Rows are points. Any point is a mix of the corners, with weights that add up to 1. It lies inside the corners' shape when no weight is negative. Is each point inside? If not, which corners have a negative weight?

Corners:
(1): [-12.9 -27.8]
(2): [  8.7 -12.9]
(3): [-16.3  32.0]
Points:
[ -1.2 -31.4] -> outside (3)
[  4.9 -29.0] -> outside (3)
[-3.0 13.9] -> outside (1)
[-13.5  -3.0] -> inside

Corners:
(1): [  0.2  31.4  28.9   2.8 -29.6 -10.0  -5.5 -15.2   0.7]
(2): [  5.1 -26.5  16.9  18.1 -42.3  -1.9   2.9  29.0 -19.8]
(3): [-21.1  26.3 -34.7  23.5 -21.2   9.3  24.0   2.6 -23.7]
(4): [  0.0  11.7  -3.1 -18.5  20.0 -14.9 -30.0  56.9  34.8]
(5): [-27.3   4.8 -25.9  31.7 -42.8 -26.4 -14.8   2.1   4.2]
(6): [-10.8   4.5  28.7 -31.2  27.9 -15.9 -18.3  13.2   1.1]
(7): [ 12.0 -17.2 -19.8  18.2 -23.6  -5.9  12.1  -1.6  -9.1]
(8): [  1.4  -6.6  12.7   5.3  14.4  26.9 -24.0  -5.2 -12.8]
(9): [-20.9  34.8  11.7  16.6   5.2 -20.0  26.5  13.1  18.0]
(10): [ 22.7  21.5 -10.6  11.2  27.5  17.0 -35.6  22.9 -40.8]
Points:
[-23.7  13.7  25.1 -12.3 -13.7 -28.6  -2.8  21.2  17.5] -> outside (7, 8, 10)
[-12.9  20.0  -4.2  10.8  -5.4  -8.6   5.4  14.5   3.0] -> inside
[ -6.8  11.3   5.2   4.2  -5.3  -5.6 -13.0  15.9   1.3] -> outside (7)
[ -9.7  12.6   3.2   8.4 -12.1  -1.2  13.9   1.5  -0.9] -> outside (5, 10)
[  5.8  10.8   1.6  12.4 -10.2  -0.3   6.1  10.8 -28.4] -> outside (4, 5, 8)
[  1.9   8.0  -6.9  18.1 -16.8   0.3  -1.9  10.5 -12.1] -> outside (6)
